Each row is a point. To make a cloud, some directions were put in groups of two or more. Within a group, all points are equally far from the middle, so they leave a hole (a ring in 2 directions, a hollow ball in 3). The other directions are filled evenly. Then the cloud was stretched, turned, moved and blurred a little. Count the holes, and give their numbers of directions, smallest first.

Cloud, 13 rows:
[[ 22.0  19.6]
 [  3.0  28.5]
 [ 23.6 -19.1]
 [-36.2 -12.0]
 [ 25.7  15.2]
 [ -2.2 -33.7]
 [-28.7  16.9]
 [ 27.9 -11.0]
 [ 23.6  17.7]
 [  4.2  29.4]
 [ 29.7   2.6]
 [ 29.8  -5.5]
 [ 29.8  -0.1]]
Holes: 1 (2)

Cloud:
[[ -5.3  24.8  25.0]
 [  4.5   0.5  24.6]
 [-18.1  22.4  -2.5]
 [-12.3  -8.6 -11.1]
 [  5.3   6.5 -30.3]
 [ -6.3  -3.4 -18.7]
 [ 20.6 -41.5 -24.8]
 [ -3.7   7.0 -22.4]
 [ -1.4  43.7 -13.4]
 [  9.9 -47.9   1.8]
 [  6.7 -37.8 -18.8]
 [  8.6  41.8 -21.9]
 [ -7.7 -21.7 -12.2]
 [  0.2 -22.9  24.6]
 [ -1.3   3.7 -24.5]
 [ 39.8  11.5 -12.4]
 [ 18.4   5.3  14.0]
 [ 38.3  30.3 -29.6]
 [ 20.6  41.9 -28.6]]
Holes: 1 (3)

Cloud:
[[ 15.7  25.0  19.8  -7.1]
 [ 20.4 -37.2 -19.4 -17.5]
 [-38.9   8.4  -0.6  -2.7]
 [-17.3 -30.1  16.2 -37.6]
 [ 15.2   4.6 -26.8 -29.5]
 [-15.4 -33.8 -16.6 -35.6]
 [  8.0  17.8   0.4 -32.2]
 [ 26.1   7.3 -17.7  16.1]
 [-29.8  13.9  -4.6 -38.8]
 [ 12.8  -9.6 -17.5 -40.6]
 [ -2.0  37.5  11.4  -0.3]
 [-11.6  10.2   0.0 -42.8]
 [ 44.0   3.9   6.0  13.6]
 [-13.6 -13.8 -28.8 -32.5]
 [-15.3 -16.3  11.9 -44.8]
 [  5.4  -2.8  10.3  32.0]
 [-13.3 -10.9 -28.8 -33.7]
 [ 29.5   5.6   9.8 -18.5]
 [-11.6 -10.2   6.9  23.9]
 [ -7.7  19.9  37.3  14.5]
 [ 33.2 -17.6  11.5  25.1]
 [ 34.0  17.4  -0.7  -8.5]
 [ 30.2 -12.8  23.3  24.0]
 [ 11.6   2.8 -30.7 -26.5]
 [-14.0  19.2  -9.1  10.7]
 [ 36.8 -23.1  16.9   8.7]
 [ -6.7 -20.9 -16.9 -45.1]
 [ 17.9   8.8  33.0   0.8]
 [ 30.0 -29.5  16.9  -3.2]]
Holes: 1 (4)

Cloud:
[[ 19.7 -18.4 -13.7   1.8]
 [-10.2   7.6 -10.4  34.0]
 [ -8.5 -14.0 -25.0  20.8]
 [ 35.4 -11.9  36.1  -6.6]
 [ 26.4 -14.5  20.7 -21.7]
 [ 31.8  -9.7  10.3 -18.9]
 [ -4.4 -17.8  34.9   5.0]
 [-14.2 -11.6  33.5  18.8]
 [-28.8   2.4   9.3 -18.8]
 [ -0.5  24.0  15.4 -30.1]
 [ -5.7  -0.4 -21.1  28.4]
 [  8.5   6.9  47.3  -7.8]
 [-15.4 -15.4 -29.8  13.3]
 [-31.5 -22.5 -24.8  -6.8]
 [ 10.7  -8.3  34.6 -20.3]
 [ 27.4  -5.1  25.3 -25.5]
 [ -3.8 -20.4  30.7  54.4]
 [ 22.8 -22.1   4.6  32.4]
 [-31.6  20.8 -25.7  -7.8]
 [-29.4  -2.8 -24.8  15.8]
 [ -2.1 -29.0 -20.7 -10.1]
 [ 30.7  -5.6   6.5  43.0]
 [-27.1   1.9  14.8  -5.5]
 [  6.2   5.4 -10.9  34.1]
 [  8.7  22.7  -3.0 -47.2]
 [ 46.1  -8.4  27.7   8.7]]
Holes: 1 (3)
